Rows are points. The points of each table are mixes of a few directions, plus a little noise. Count the directions of each table, and those that both share. Where both have some left over, give the other angles between the two spaces (their principal angles), to ten degrees, smallest first.
In the rows, 128 means zero.

First:
[[206 100]
 [ 94 141]
 [190 105]
 [ 98 139]
 [162 115]
 [ 90 141]
 [ 54 156]]
Second, 5 rows:
[[ 77 145]
 [133 128]
 [ 88 143]
 [112 133]
 [227  91]]
Directions: first 1, second 1, shared 1

First, 8 rows:
[[165 142 103 127  97 109]
 [153 175 144 129 123  95]
 [ 39  94  67 113 113 239]
 [100 172 113 105 114 169]
 [164 101 155 119 145 100]
 [ 89 146 167 126 162 137]
 [ 70 135 152 186 161 111]
 [242  60 122 119 109  62]]
Second:
[[136 153 169 159 151  75]
 [124 127  85 110  96 166]
 [120 102  95 100 110 173]
 [127  98 193 139 182  96]
 [109  43  80  60 112 231]
 [140 179 159 170 140  64]
 [139 194 117 159 104  89]]
Directions: first 4, second 2, shared 2

First, 9 rows:
[[180 129 132 191  78 153 130  93 132 124  90 109]
 [ 78 126 124  68 176 104 126 162 125 132 164 147]
 [130 128 128 131 126 129 128 127 128 128 127 127]
 [ 85 126 124  77 169 107 127 157 125 131 159 144]
 [151 129 130 156 106 139 129 112 130 126 111 119]
 [177 130 133 187  81 152 130  95 131 125  92 110]
 [ 33 125 120  14 219  82 125 193 121 135 197 163]
 [125 128 128 125 130 126 128 130 128 128 130 129]
 [191 130 134 204  68 158 130  85 133 124  82 105]]
Second (11 x 12):
[[161 172 131  29 113  94 136 167 162 128 136  88]
 [120 116 134 171 111 134 131 109 129 147 107 107]
 [111  99 136 160 162 144 130 119 104 105 134 174]
 [145 148 114 165 106 116 117 117 143 143 111 109]
 [112 108 123 128 130 168 100 119 116 145 134 155]
 [148 168 125   7  91 113 195 146 112  94 191  54]
 [ 69  70 150 162 160 154 108 120 119 158 105 157]
 [ 65 124 101 154 164 111 116 129 111 146 160 148]
 [151 127 153 138 137 102 130 142 158 121  88 130]
 [224 164 146 150 103  85 138 138 177  97  72 112]
 [107 111  99 146 130 191 104 101  80 124 175 177]]
Directions: first 1, second 6, shared 1

First:
[[180  55 106  84 118  82 124  98  56 162 117 109 133 116 132  78 161 123
  134 108]
 [117 165 107 131 102 112 112 109 155 115 106 130 149 145 124 154 127 111
  121 177]
 [164  80 106  94 115 102 124  99  84 145 116 122 148 129 128  93 151 122
  135 125]
 [118 162 130 146 126  76 111 144 132 147 122  95  72 103 139 162 126 119
  108 135]
 [144 119 108 112 111  96 117 107 112 138 112 118 135 129 129 123 141 116
  125 145]
 [ 76 217 139 173 125 145 120 151 203  99 126 136 116 138 126 193  99 122
  113 168]
 [164  92  93  91 100  85 114  86  89 144 102 118 156 134 127 102 155 112
  131 149]
 [114 151 129 139 125 134 126 132 149 119 126 132 129 133 127 145 121 126
  125 141]
 [104 105 189 153 189 249 177 182 147 101 186 171 131 130 121 102  97 173
  152  51]
 [114 152 140 147 136 116 125 148 139 133 134 115  93 114 134 150 120 129
  118 123]
 [115 110 162 139 162 211 160 154 142 105 162 162 146 137 121 107 110 155
  146  85]]
Second:
[[137 126 102 110 103 128 120  95 131 117 109 142 177 152 120 122 137 114
  134 165]
 [141 122  95 104  96 131 120  86 132 112 103 146 192 161 119 118 140 113
  135 172]
 [140 106  96  97  99 188 136  75 142  88 112 180 243 185 106  98 133 123
  153 170]
 [137 138 103 117 103  85 110 105 123 135 103 114 134 130 129 137 140 110
  120 162]
 [137 151 104 126 103  40  97 115 114 157 100  86  86 108 139 156 144 105
  105 159]
 [108 128 184 164 181 154 150 193 125 142 174 115  50  88 140 131 108 158
  125  53]
 [124 119 141 131 141 161 142 137 134 118 142 142 138 133 124 119 121 140
  136 111]
 [136 130 103 113 103 114 116 101 129 123 107 133 161 146 124 128 137 114
  130 161]
 [104 120 194 165 192 179 159 199 128 136 182 128  56  92 137 124 101 166
  130  41]
 [126 139 133 136 131  93 120 141 122 147 130 105  86 106 137 143 128 124
  117 120]
 [118 129 156 147 155 136 136 162 126 137 150 120  83 108 135 132 118 142
  125  90]]
Directions: first 3, second 2, shared 2

First, 11 rows:
[[101 137 168  83 180 129 117 117 135 144 112 140 150 133 171  54 120  92
  103 120  75 106 109 153  97 130 142 129  73 117 115 161]
 [ 92 113 105 212  70 197 126 114 125 130  90  98 172  55 143 200 104 105
  173 147 164  67 145 158 109 171 195 128 141 202 186 122]
 [ 98 109 147  96 139  97 131 109 123 142 113 116 144 125 150 113 129 111
  147 134 118 167 106 147 131 142 155 120 125 116 141 159]
 [177 131 119 102 120  73 139 159 129 116 177 155  80 178 146 115 177 185
  124 114 104 173 150 105 157  96  51 164 124 125  85 104]
 [ 97 114 103 193  97 164 131 106 116 121 105  88 155  80  91 198  97 119
  166 158 195 123 115 137 134 160 178  99 177 136 177 123]
 [162 156 140  94 170 124 121 146 137 123 151 157 101 171 105  79 128 134
   74 108 101 114 129 101 121  93  82 128 108  89  85 119]
 [190 114 125  56  93  47 141 163 134 137 164 163  75 185 147 124 191 167
  125  94  89 197 167  97 163  91  70 167 130 144  91 118]
 [156 155 145  81 191 100 125 140 132 118 161 152  96 186 101  62 131 144
   75 116 105 146 109 100 131  92  67 122 112  59  76 124]
 [120 139 129 148 139 157 122 126 131 124 123 129 138 117 128 121 114 120
  119 131 128  94 127 134 114 132 133 125 116 129 130 125]
 [117 119 119 147  97 177 120 114 130 142  86 110 155  89  78 180  90  79
  129 125 164  94 133 124 113 144 196  98 162 147 169 136]
 [ 96 120 107 198 110 145 134 115 116 112 128  98 146  93 148 164 124 151
  175 162 164 127 118 152 136 158 138 130 141 145 155 117]]
Second:
[[122 152  94 146 114 119 124 116  93 180  99 137 112  91 127 104 141  92
  101 122 109 133 113 155 150 155  91 140 168 124 110 105]
 [127 131 123 130 126 126 128 126 122 136 123 130 125 122 128 125 129 122
  124 127 125 129 126 132 132 132 123 129 134 127 125 125]
 [136  91 181 100 150 142 134 146 183  48 173 114 153 186 130 165 108 185
  171 138 159 120 151  87  94  87 187 109  66 135 157 164]
 [128 127 129 128 130 128 129 130 128 127 129 127 129 130 128 129 128 130
  129 128 129 128 128 127 128 127 129 128 127 128 128 129]
 [116 183  47 169  95 107 119 100  46 249  60 148  89  42 125  73 158  43
   63 112  82 139  94 190 179 190  42 156 221 118  85  76]
 [124 147 102 142 117 121 125 119 101 168 105 135 115 100 127 110 138  99
  107 123 112 132 117 149 145 149  99 137 159 124 114 110]
 [122 154  91 147 112 119 123 115  89 185  97 138 109  88 127 101 142  88
   97 120 106 133 111 157 152 158  87 141 172 124 107 104]
 [138  81 196  93 155 145 136 152 198  25 185 111 160 202 131 175 103 202
  183 142 168 118 157  75  84  74 202 104  49 137 165 172]
 [130 121 139 122 133 131 130 132 139 112 137 125 133 140 128 136 124 139
  137 131 135 126 132 120 121 119 141 124 115 130 134 135]
 [136  93 178 102 149 141 134 145 179  52 170 115 151 182 130 161 110 182
  168 138 156 121 150  90  95  89 182 110  70 134 155 161]]
Directions: first 5, second 1, shared 0; angles 90

First (10 x 32):
[[190 163 143  97  95 183 175 136  98 155 112 106 145  72 159 161 110  68
  131 114 121 104 152 150 106 154 107 136 191 175 107 123]
 [ 76  77 113 165 236 110 109 172 166 113 173 158 117 197  84 112 108 187
  119 158 107  72 105 124  91 142 148 116  80 114 146 112]
 [140  82 154 112 175  91 133 132 154 110 146 133 106 176 121 139 124 101
  134 170 114 131  91  85 133 142 105 114 105 123 139 114]
 [112 177 123 182  53 112  94  92  95 134  94 129 122  76 106  78 181 140
  131 106 156 193 148 156 158  89 152 147 123  86 125 147]
 [154  98 109 116 115 116 135 112 150 128 152 133 123 142 155 122 124 144
  132 141 110 162 149 120 146  97 101 143 152 148 142 132]
 [ 88  78 121  86 186 105 116 138 168  94 149 135 132 202 140 159  98 156
  126 139 124 100  94  84 134 138 128 102  83 126 140 126]
 [139 157 144 108 138 179 136 140  96  77 103 129 162  99 146 178  91  76
  159 132 113  76 145 150  95 141 129 123 152 159 105 136]
 [ 70 114 100 157 172 126  98 145 143 107 145 150 136 159 106 113 117 192
  124 125 125  98 130 141 112 117 158 124  95 113 137 133]
 [141 178 134 181  54 119 120 103  93 172 100 119 111  65 101  75 185 121
  118 107 155 187 142 157 149 111 141 149 141  95 123 133]
 [169 156 139  77  57 139 164 109 116 189 106  90 126  93 162 143 142  96
  104  89 156 156 124 113 156 149 111 126 158 141 118 125]]
Second, 8 rows:
[[150  98 151 209 164  70 120 135 130 136 148 142  68 134  65  74 162 112
  139 194 105 175 115 118 125 118 118 145 117  98 149 101]
 [124 142 119  93 112 153 136 127 121 121 116 117 149 119 156 159 104 126
  130 106 133 111 138 128 129 132 131 123 139 148 120 134]
 [106 168  99  20  80 205 142 122 116 112  96 101 201 112 214 212  72 138
  123  50 151  69 151 136 131 142 140 108 151 177 102 157]
 [160  86 160 249 180  44 118 139 130 141 160 149  42 136  38  48 178 103
  144 224  94 198 110 114 124 113 114 153 112  84 159  89]
 [113 134 121 102 117 145 124 122 141 130 127 133 153 136 142 131 130 149
  113  96 145 107 123 138 129 130 133 119 121 126 123 146]
 [128 151 114  74 104 169 144 130 107 115 105 102 156 106 177 186  82 114
  139 103 127 107 151 122 128 136 131 123 152 167 115 131]
 [127 133 126 117 123 136 131 130 124 127 124 122 135 124 138 139 120 126
  131 122 129 124 133 126 129 130 128 127 133 135 127 130]
 [116 112 136 159 144 103 111 121 157 142 149 155 120 154  92  76 172 155
  108 130 140 136 104 142 129 123 130 127  99  91 136 136]]
Directions: first 6, second 2, shared 1; angles 40

First:
[[132 125 116 143 127 147 147 140 133 121 120 107 142 134 105 113 147 125
  151 133 123 149 125 113 148 128 127 143  99 111 137 127]
 [133 117 143 136 115 154 139 124 138 117 102 112 143 131 106  97 150 127
  159 136 103 126 124 132 177 141 130 115 119 106 157 142]
 [100 139 140  91 143  95  90 118 105 157 166 178  59 118 190 193  77 118
   51 111 162 107 135 160  45 119 129 140 155 169  73 118]
 [165 112 122 173 145 119 145 123 123 131 110  99 196 142  93  78 151 195
  149 143  96 109 122 108 163 108 128  88 122 115 156 152]
 [133 134 129 119  96 138 134 128 159  94 106 118 157 122 107  98 146  92
  186 129 120 141 129 118 176 152 128 117 163 116 166 121]
 [125 144 114 109  94 135 135 140 163  89 121 123 147 119 114 118 142  70
  185 122 143 159 132 110 153 152 126 141 159 120 153 106]
 [111 122 152 116 114 161 126 121 131 126 111 129  97 126 129 129 134 106
  130 130 112 126 126 152 153 145 131 131 114 114 135 135]
 [113 125 164 104 128 117  97 105 119 145 127 159  92 120 164 147 103 131
   86 125 119  90 131 166 113 132 134 101 161 148 118 140]
 [112 130 118 123 165 102 113 130  89 171 169 152  77 132 168 185  92 154
   46 119 158 119 128 142  42  98 126 154 102 159  65 121]
 [152 131  82 164 154 113 155 151 120 132 145 102 170 140 100 120 140 160
  136 129 143 155 123  84 108 101 121 152  91 125 118 117]]
Second, 10 rows:
[[124 125 159 110 110 132 110 109 140 119 110 141 126 122 139 117 126 119
  134 130 111 105 130 150 155 142 133  96 166 129 149 138]
 [127 127 127 130 127 128 128 128 125 129 130 126 127 128 127 128 129 128
  128 128 129 129 127 127 125 127 127 128 124 126 126 129]
 [132 130  93 148 147 125 145 149 116 138 147 114 132 136 116 140 132 139
  119 126 146 154 124 102  99 110 123 163  87 127 105 118]
 [113 120 228  71  72 138  74  67 163  99  66 168 118 102 163  90 121  92
  150 136  71  48 136 200 213 181 144  21 249 133 194 161]
 [129 130 125 131 131 128 131 130 128 128 129 127 129 128 127 130 129 130
  127 128 130 132 128 126 125 126 127 131 121 128 124 127]
 [123 125 160 110 108 132 110 107 139 118 108 140 124 120 139 116 127 117
  137 131 108 102 129 152 155 148 134  93 168 130 150 139]
 [131 129 116 135 134 126 136 136 123 133 135 124 129 131 124 134 129 131
  125 125 134 137 127 119 118 123 126 139 115 127 119 124]
 [139 134  57 170 170 120 168 170 101 147 173  98 137 145 104 155 133 152
  111 122 170 185 121  75  65  90 119 204  40 126  83 103]
 [136 134  73 159 162 121 158 161 108 143 163 104 135 143 111 149 130 148
  114 124 161 173 124  84  79  97 119 187  58 126  90 109]
 [126 128 147 119 119 131 119 118 133 124 118 134 126 124 135 122 128 122
  133 130 118 114 128 141 141 139 131 110 151 129 139 134]]
Directions: first 4, second 1, shared 1

First (9 x 32):
[[ 98 165 177  86 145 117 132 165 151 133 105 174  95  84  93 121 147 135
  141 120 118 132 163 140 125 142 164  88 141 134 132 130]
 [112 189 183 102 144 120 113 195 168 130  84 169  99 139  84 146 122 138
  138 111 101 134 174 145 118 119 171 130 131 125 182 128]
 [148  93 108 161 153 148 135  90 116 146 174  98 131 126 149 113 107 131
  105 154 125 111 104 125 111 126 111 126 140 135  97 122]
 [133  88 120 141 164 148 146  84 113 150 181 114 118  86 144  96 124 131
  108 157 132 108 108 125 113 142 118  98 150 143  71 125]
 [142 123 105 145  99 125 120 125 121 116 115 107 152 172 144 146 120 120
  131 119 132 135 115 123 136 113 110 162 111 117 150 131]
 [164 114 108 181 143 151 116 116 131 140 149  86 146 190 147 142  85 131
  104 141 112 116 109 131 106 102 111 174 127 125 148 119]
 [ 90 151 142  69  88  96 134 152 127 102  82 172 121  84 108 128 179 121
  166 100 151 150 151 126 162 151 145  95 113 126 127 139]
 [135 118  83 132  57 111 120 120 108  95  97 108 172 174 154 152 145 112
  147 103 155 150 108 115 163 122  97 166  92 109 148 138]
 [130 109 130 132 155 139 137 108 123 141 160 125 117 101 132 109 124 131
  114 148 125 115 119 128 114 135 128 107 145 138  96 124]]
Second:
[[146 127 122 173 227 109 124 140 160 107 122 169 118 148 160 121 128  93
  110  84  87 124 105  98  78 209  87  76 123 149 134  74]
 [118 131 138 108  71 147 131 119 107 144 144  97 129 107 110 129 122 158
  128 164 146 128 144 155 152  68 165 155 142 123 126 164]
 [132 129 128 143 160 124 127 131 136 123 131 139 123 131 139 124 126 120
  118 118 114 125 121 122 111 150 119 110 130 138 130 113]
 [113 126 127  83  34 141 128 117 103 142 123  96 141 117  98 139 134 150
  153 157 171 136 148 147 180  65 153 179 120 101 121 171]
 [109 128 134  73   7 150 132 113  91 150 131  82 141 107  90 138 130 166
  153 177 179 135 156 162 191  34 173 192 129 101 120 190]
 [132 127 120 137 152 118 126 133 138 120 117 143 130 140 135 128 132 111
  132 108 123 130 121 113 120 157 108 118 117 126 127 111]
 [133 135 141 162 185 133 129 132 138 127 150 135 114 120 145 115 114 131
   95 130  93 120 118 133  89 144 135  93 153 156 135 112]
 [129 123 115 114 113 118 125 128 129 123 106 135 137 142 122 136 139 114
  149 112 144 134 130 115 145 141 109 141 105 111 125 124]
 [131 127 124 132 139 122 127 130 133 125 122 136 129 134 132 128 131 119
  131 118 125 128 125 120 125 143 117 124 122 127 128 119]
 [136 129 131 159 190 120 127 135 144 120 135 146 119 132 148 120 122 116
  108 111  99 123 115 118  93 166 115  94 136 148 133 100]]
Directions: first 3, second 2, shared 0; angles 30, 90
